Rows are points. Each copy is the shape, with its points in the same order, turned, moved and blurred by noise. Some copies are also mirrored. Which?

Shape, 7 rows:
[[-26 -17]
 [-21  -4]
 [ 27   2]
 [ 50  -5]
 [-26  39]
 [-24  25]
 [-28  -4]]
Copy 1, 7 rows:
[[ 20 -26]
 [ 21 -13]
 [-22   9]
 [-46  11]
 [ 41  25]
 [ 34  14]
 [ 26 -16]]
Copy 1 is: mirrored
Copy 2:
[[  1 -17]
 [ 10 -15]
 [  5  35]
 [-16  60]
 [ 51  -6]
 [ 41  -4]
 [ 10 -17]]
Copy 2 is: mirrored

Shape, 7 rows:
[[-32  -2   3  23]
 [ -6  26  -5  39]
 [-17  17 -15 -18]
 [ 10  38 -16 -37]
 [-28 -26 -22  30]
 [  7 -29  -4  -5]
 [ 30  15 -39 -50]]
Copy 1, 7 rows:
[[-23   4  -9  38]
 [  9  32  -6  41]
 [-11  14 -38  -2]
 [ 19  22 -48 -22]
 [-45  17  12  25]
 [-13  -5  14 -11]
 [  8  30 -31 -58]]
Copy 1 is: mirrored
Copy 2, 7 rows:
[[-21 -21 -22 -19]
 [-50   7 -35   2]
 [  2  28 -27 -23]
 [ -2  60 -20   1]
 [-12 -40 -45  -4]
 [ 17 -11  -1  13]
 [ 31  60 -21  25]]
Copy 2 is: only turned

Shape:
[[ 28  -7   0   6  13  -3  22  -5]
 [ -7  25  -7 -43   3  11 -19 -19]
 [  7 -17   9  -2   8  13  10  22]
 [-35  -2 -11  -6   4  10  -6 -25]
 [-16  16   7  -2  23   5 -12  -5]
 [ 19 -20  45  -3  -7  15  18  -1]
 [-23   4 -15   6  -3  32 -24  -8]
 [-17  15 -13  11  -5  -7 -20 -28]
 [  2  12   9 -19 -25   4  24  23]
 [ -6  -7  -1 -21 -24 -20  18   1]
 [ 13 -31  27  -5 -16   9  10  -4]
 [-14  16  -5   4  19  24   1 -31]]
Copy 1:
[[-17 -10  28  25 -13  -6  -4   9]
 [ 17  13 -24   0 -30  24 -15 -17]
 [-24 -10  18 -14 -12  -1  -3  20]
 [  2   4 -12  -7  23  24  -6 -22]
 [ 15  15  11  -8  -8  15  12  -6]
 [-47  19  10  -5 -17 -22  -8  16]
 [ -1  -6 -21 -14  14  28  20  -4]
 [ 13   2  -7   7  14   5  19 -34]
 [  5 -12 -10 -10 -15 -25 -21  25]
 [ -3 -17  -3  -4  -2 -19 -33 -12]
 [-46   1   4  -9 -11 -17 -11   0]
 [  6  25  -5  15  13  28   9  -4]]
Copy 1 is: mirrored
Copy 2 (12 x 8):
[[-21  12  23  -8  -6  -1 -16 -16]
 [ 12 -15  -6  -4  31 -26  34 -12]
 [-31  -6  -7   9  -4  16  -7  -8]
 [  6 -19   7  12  12 -14   1  26]
 [  9   4   9  19  16   3  10   2]
 [-60  18   1  19  -1  -5   1 -11]
 [ 12 -28 -16  24  24 -15 -12   4]
 [ 26   3   3  10   6 -32  -3  15]
 [-32 -16   1  11 -27 -13  18 -27]
 [-18 -10  -2 -10 -28 -20  17   3]
 [-51  12 -11  11  -6 -15  -5   4]
 [  5 -15  29  19  30 -16  -4   4]]
Copy 2 is: only turned
Copy 3 (12 x 8):
[[ 11  -2  20 -11   1 -10   0 -34]
 [-16  44 -27  -4 -26  20 -12 -24]
 [  0   6  15  23  15   2 -11 -16]
 [ -8   2 -28 -15  -8  10 -36  -2]
 [ 18  28 -13  -1 -11   0 -24 -10]
 [  2  -4  -7  33   9 -25  18 -34]
 [-19  10  -8  10 -24   9 -40   8]
 [ -3  10 -14 -25 -30  -5 -20  10]
 [ -3   5   2  24  -3  25  28  -8]
 [-13  -1  -9 -10  16  16  21   0]
 [-14 -10  -7  20  14 -21   7 -19]
 [ 10   3 -19  -4 -28   5 -37 -24]]
Copy 3 is: only turned

Shape, 16 rows:
[[-11  17 -25 -10  16   7  13  -2 -16  15   4]
 [ 19   4 -38  14  -2  -8  23  13  20  14   8]
 [  6 -12   1  27   8  13  11  11  -6 -16  -5]
 [ 13 -12  15 -14 -12  -5 -14   2   4  20  19]
 [ 19  20   9 -14 -20   0  21 -19  24  11 -21]
 [-20 -10 -14  -5  15 -14  -6  13 -23 -18 -11]
 [-15 -25 -43   2  10 -30 -27   6   0  19  -8]
 [  8 -14 -26 -19  15  -1   2 -18 -35 -19  20]
 [ 13   5  -1  -2  -2  16 -16   8 -22 -16  -8]
 [-13 -25 -38 -24  -6  -9  18  24  21  -8   8]
 [-16 -26   4  11  -4  19  -6 -10   8  26   6]
 [ -5 -24  13 -34 -23 -35  -6 -16 -35  27  30]
 [ 15  26  15  -1 -34  20  23 -12   2 -20  19]
 [ 19 -27 -37  18 -38  19  -3  17 -24  34  -3]
 [ 11  24  15  16 -30 -37  -6  11  21  30 -12]
 [ 20  14  16   9   6 -28   0  33 -10 -16 -20]]
Copy 1 (16 x 11):
[[  0 -21   2  16 -20  -1   5  11 -10 -31   8]
 [ 34  17   3  15  -3  10  22  22 -24 -13 -10]
 [ 11  -8   4 -13  22 -13   1  -1   3 -14 -25]
 [  7  -6 -11  10   1  -3   7 -26  -2  12  18]
 [ 19   3   9  36  22   7   4  11  24   2  22]
 [-11 -21   7 -16 -14  19 -20   1   3 -22 -13]
 [ -9  -2   4  -9 -11  52   7  -4 -37  -8  -9]
 [  5 -48   2  10 -26  -3  -1   0 -13  -3 -23]
 [ 10 -33   8 -16  13  -8 -11  -3  -2  -5   7]
 [ 15  14 -24  -8 -26  25   0  27  -6   5 -12]
 [-22   4 -28  10  24   1  12 -14 -11  -6  -4]
 [ -2 -24 -26  37 -26  17 -21 -54  -6  15  11]
 [ 27  -8  -1  32  16 -40 -23  14  11  11  10]
 [ 36 -19 -39   1  30  15   6 -11 -43 -23   7]
 [ 25  32  25  24  23  17 -12 -23  -7  -4  32]
 [ 29   4  41 -21   3   3 -16 -21  16 -12   3]]
Copy 1 is: mirrored
Copy 2:
[[-17  -8 -24  12   6   3  -4  12  -8   6 -22]
 [ -2  14 -13  11 -16  -8 -14  13  35 -12  -9]
 [-19  10  10 -24   2   2  -5 -18   4   1   2]
 [ 14 -25  -3  22   5  14 -17  -8  -2   1  29]
 [  9  -9  -6  -3 -27  22   9  38 -10 -15  19]
 [ -2 -23 -11 -17   7 -15  -3 -18 -16  18 -24]
 [  8 -19 -41   2   2 -49 -15 -13  12  10   3]
 [  3 -19 -36  -9   9  29 -12 -31   3  10 -24]
 [-29 -28  -2 -13 -10  13  -1 -15  -4   7   2]
 [ 27 -16  -1   2  11 -18   0   0  32 -12 -28]
 [ -2   0 -11   3  32 -10   3  -1  -2   6  32]
 [ 36 -40 -26  13  15  23 -28  -6  -9  44  15]
 [ -2   0  19   6 -18  50  21   9   8   7  11]
 [-29 -15 -16 -13  15  -6 -20   4  54  24  30]
 [ 13  -7   5  16 -46 -20 -14  25  -6  12  38]
 [ -9 -16  22 -17 -38 -11 -30  -4 -19   2  -6]]
Copy 2 is: only turned
Copy 3:
[[-24  -2  -4 -20  -4 -16   1  -9 -28 -12  14]
 [ 10  10   3  -4  23 -24   1 -15  -8  18  30]
 [  9   5  -1   5  22   9  -3   0  -2 -18 -11]
 [ 10 -29  -2  -9 -17  -5  13 -11  -5  24 -18]
 [-15 -28   3 -15  13 -13 -39  -7   2  32  -2]
 [-10   9   9   5 -26  -4   2   7   0 -29   1]
 [  0  -3  14   4 -20 -42  33  20   9  -9  20]
 [-15 -14   4 -11 -20  26  19 -13  -5 -22  28]
 [ 12 -19   8 -17  -7   4 -11 -12  -1 -30 -10]
 [-10  27  43  -1  -8  -9  16 -11   0  19  12]
 [-10 -15  -1 -15  16 -11  30  13  -4   9 -28]
 [ -4 -21 -19 -27 -60  13  24  10  -2  32  -2]
 [ -7  -9 -13 -32  14  20 -26 -40  11  14 -16]
 [ 40  -3  10 -54  15 -12  23  21  -6   3  11]
 [ 21 -12 -23  -6  -8 -46 -29   1  13  34 -12]
 [ 28   0  -8  20 -18 -10 -40  -5  -3 -13  -6]]
Copy 3 is: mirrored
Copy 4, 16 rows:
[[-14  -8  15   5 -19   7 -25  -8   2   2   9]
 [-17  -2   2  19  35  24 -26   0   1 -10  -4]
 [ -4 -18  -4   3   5   3   7  17 -24   3 -22]
 [  9  25  17   1  13  -7  12  11 -12 -12  26]
 [ 16  10 -25  18  17 -28 -18  -2  15  -8  12]
 [  4   6  27   4 -22   8   4  -5  -8  12 -30]
 [  1  31  39   7   0  25 -19 -25 -27 -19 -25]
 [-16  15  34  23 -22  -1 -17  22 -20  28   0]
 [ 10  -7  17  16 -18  -9   2  29  -8 -11  -9]
 [  4  17  33 -13  30  17 -27   2   9  19 -20]
 [  1   4  12 -22  12 -16  -5  -7 -39 -13   9]
 [ 11  38  49  21   1 -14  21 -16 -18  21  42]
 [-14 -16  -1  18  20 -43   4  28  16   6  14]
 [ 22 -29  44  23  32   8 -21   3 -39 -21  10]
 [ 12  12  -8  26  29  -4  23 -26  13 -40   6]
 [ 16   1  -8  29  -6  19  32  10  12  -7 -21]]
Copy 4 is: only turned
